Each row of a before or after table is a point. One or more steps were done to the points. Then noise was added and the rows were shuffled. The steps act on how far a point lies along the listed directions, d1 being the first. What was done? A step turns or swaps two directions, mirrors them in a line or flattens them onto one, adds a multiple of one to another, or multiplies one. Angles are multiples of 10 degrees, from the lower direction toward the higher: turns from -170 to 170, lines from 10 to 170 but not 90. Use the fewest steps. Two steps may share a direction if one is a turn and the other turns, adds or multiplies; they go together, in the order done. Otherwise the lowest direction goes first.
In the rows, zero is written as 128.

Directions:
(1): [118  72  84]
(2): [ 57 131 141]
(3): [136  83 184]
Before (8 x 3):
[[ 41 175  74]
 [145 112 138]
 [164 144 115]
 [ 61 188 108]
 [129  81 137]
 [ 83 176 112]
 [149  92 125]
 [ 82 212 139]]
After (8 x 3):
[[ 86  46  68]
 [ 80  93  94]
 [143 143 143]
 [ 40 112  97]
 [133 161 105]
 [160 122 162]
 [164 136 143]
 [ 61  76  86]]
Steps: turn d1 and d2 by -60 degrees; turn d1 and d3 by 50 degrees

Directions:
(1): [190 184 112  81 129  85 160 168]
(2): [113 183  85 127 100 155  46 152]
(3): [101 145 112 124 197 195 164 175]
Before (10 x 8):
[[216  56 210 100 159  49 240 122]
 [144  84 127 122  64  63  96  99]
 [201  95 184  97 193  67 235 113]
 [112 120 115 178  57 136  34 130]
 [111 137 114 134 128 173 110 119]
 [200 143 137 102 200 105 193 150]
 [124 114 114 129 174 110 181 114]
 [206  88 161 100 117 118 170 121]
 [112 168  97 136  57 157  64 130]
 [152 208  76 106 149 140 120 142]]
After (10 x 8):
[[114 106 125 179  64 131  53 121]
 [150 152 117 114 103 121 115 115]
 [143  90 167 122 226 140 205 124]
 [109 146 108 144  71 168  84 122]
 [ 73  56 129 160 125 158 100 104]
 [135 126 106 125 159  94 168 118]
 [134  43 193 138 206 156 206 141]
 [164 135 129 119 220 154 180 157]
 [151  72 155 122 152 188 158 128]
 [130 189  89 116 168 165 134 138]]
Steps: swap d1 and d3; multiply d2 by 0.7

Directions:
(1): [ 84  51  94 171 191  72 139 142 187 117 159 102 105 143]
(2): [131 101 177 133 110 124  98 192 172  99 105 233 133 165]
(3): [141 164 147  84 130  88 135  94 207 121 174 125 224 119]
(4): [154  70 112  88 123  76 150 162  41 161 180 156 172 140]
(5): [101 173 147 219 108 127 141 109  94 114 180 130 155 213]
(6): [114 130  64 195  94 145  96 184 134 148 109 124 203  68]
Before (11 x 14):
[[173  97 159 120  74  96 158 163   7 147 200 182 162 196]
 [147 101 116  90 104 130 120 165  97 133 112 153 144 119]
 [111 155  93 157 107 170 121 138 145 136  97 118 116  86]
 [125 124 130 150 130 145 111 154 140 121 106 163 132 125]
 [159 144 162 125  90 134 103 157 133 136 103 170 146 115]
 [150 159 147 130 107 175 123 121 142 112  94 129 108  99]
 [118 151 143 130 107 161 108 142 149 111  75 140 101 117]
 [139 165 144  92 112 159 114 116 131 111 105 134 100 102]
 [105  88 105 167 171 120 129 151 159 119 100 125  93 118]
 [ 97 113  97 149 155 111 113 121 184 116 129 117 140 115]
 [129 164 144 157 107 149 126 123 120 121 122 107 124 151]]
After (11 x 14):
[[ 93 142 125 186 167 127 121 121 237  97 104 115 130 123]
 [144 143 164 113 117 132 132 124 121 118 127 127 115 158]
 [147 119 104 103  96 112 131 152  86 142 152 135 199 126]
 [126 157 126 139 138 128 133 105 147 126 145 120 166 127]
 [109 166 128 173  97 152 126 138 150 120 129 154 140 142]
 [205  76 161  17 101  58 181 132  13 163 223 160 174 165]
 [156 151 140 128 101 153 130 131 124 122 123 138 149 104]
 [144 147 122  96 100 142 112 142 105 128 122 144 144  91]
 [124 168 135 119 105 134 121 122 153 121 117 121 162 114]
 [163 157 132 115  98 109 135 115  83 163 157 111 183 112]
 [ 77 139 100 193 156 144 111 102 185 104 109  95  93 130]]
Steps: add -1 times d1 to d4; turn d2 and d3 by 130 degrees; turn d5 and d6 by -70 degrees
